Each row is a point. The last column is the point's height on a tilted bowl or saddle (a function of degree 2), plus a little noise. Along how many of its main directions does it bend up, bend down or stay straight?

Points:
[[ 60  17 -38   9]
 [-35  60   6 -40]
 [-11 -42  39  20]
 [  9  10 -24 -13]
 [-22  70 -65  26]
 [-18  33 -17 -32]
 [ 20 -26  -4  -8]
 [ 41   7  15 -20]
 [  9 -88  20  74]
 [ -9  69   8  -7]
 [ 23  37 -42  16]
 [ 28  48 -69  66]
 [-11 -16 -23 -14]
 [-15  37 -67  16]
 [  2  41 -97  92]
 [-73 -25 -13 -56]
 [-22 -53  -3  15]]
Directions: 2 up, 1 down, 0 straight

Points, 26 rows:
[[ -18   -8   52  -14  -19]
 [ -90   21   -2   31  -30]
 [  54   -6  -37   66  -16]
 [ -49  -21    2   67    5]
 [ -50  -15   16   15  -14]
 [ -62  -50  -35   -1   -4]
 [ -30   24   10  -12  -19]
 [  56  -47   31    8  -43]
 [   4  -19    3  -27  -11]
 [ 121  -68   20   -3 -121]
 [ -50    5   10   31  -12]
 [  10  -23   -7    2  -11]
 [ -56   55    7  -52  -47]
 [ -23  -40   69  -90    9]
 [  58  -75   -5   12  -52]
 [  -3   14   71  -57  -12]
 [  28  -26    1   18  -18]
 [  -1   14  -53   -1  -13]
 [  55   16   37   19  -44]
 [ -15  -48   -3   -6   -8]
 [ -18   55   -4  -29  -34]
 [  -2  -78  -13   46   -8]
 [  46  -32   64    8  -42]
 [ -18  -33  -33   -5   -3]
 [  50   -1  -15  -52  -41]
 [  45  -42   33  -36  -27]]
Directions: 1 up, 3 down, 0 straight

Points, 47 rows:
[[  17    6   44   13   38   -2  -17]
 [ -12   -9   38   -8  -22   35  -13]
 [   7   20  -14   36  -24   51   10]
 [  11   67   62   13  -19  -60  -80]
 [ -52   12   25   94   66   63   27]
 [  29   -3    9    2  -15    0    5]
 [ -27    3  -33    5  -37   70   12]
 [ -77  -52  -31   36    0    2   -6]
 [ -32  -77   83   -5   44  -18  -29]
 [  59   18   30   36   -5   33  -10]
 [ -76  -80   59  -35  -38   16  -77]
 [  -9   15   28   39   44   27    3]
 [ -94   45   21  -54  -28   58  -55]
 [  18   20  -35   14  -52  -85  -26]
 [   3   55   24   63  -11   26  -19]
 [ -24   28  -50  -32  -27  -11   16]
 [-119  -56   50   -3  -16   99  -95]
 [ -54  -89   23 -111  -28   19  -31]
 [   3   24  -40   -7   71  -27  -35]
 [   9   31   23  -10    1   23  -16]
 [ -55    0   19  -74  -23  -13  -34]
 [ -33   31   -3  -40    7   55   -4]
 [ -19   18    9  -10   46  -36  -36]
 [   7  -90  -46   27   -5    9  105]
 [  17   25  -27  -13  -22  -14    8]
 [ -37    1  -19   -7  -61   15    3]
 [  18    6  -10  -64  -34  -19   16]
 [ -24  -20   47   43   39   12   15]
 [ -11  -28  -22   10   23   52   37]
 [ 110  -61  -26    8   59  -10   40]
 [  17   22   26   62   33  -63  -46]
 [  -2   68  -20  -77   31 -103  -68]
 [ -49   -4  -29   40   49   27   -5]
 [-108  -43    8  -65  -12    3  -69]
 [  -8  -24  -57   40   31   51   40]
 [  89  -59   15    4  -16    5   47]
 [  -3   43  -18   43   69  -25  -46]
 [  40    1  -18  -39    4   -9   17]
 [  51   -6   14   29  -48  -18    4]
 [  39  -23   55  -38  -13  -46  -65]
 [   7   28   55   13    2   31  -24]
 [ -23   26  -71  -21  -33   -8   26]
 [ -19   -5   19   51   11   31   17]
 [   9  -28    2  -34  -22   67   32]
 [  16   50   -5    6   28  -26  -38]
 [  23    4    5  -56  -33   29   16]
 [   5  -63   14   10    5  -17   24]]
Directions: 2 up, 3 down, 1 straight
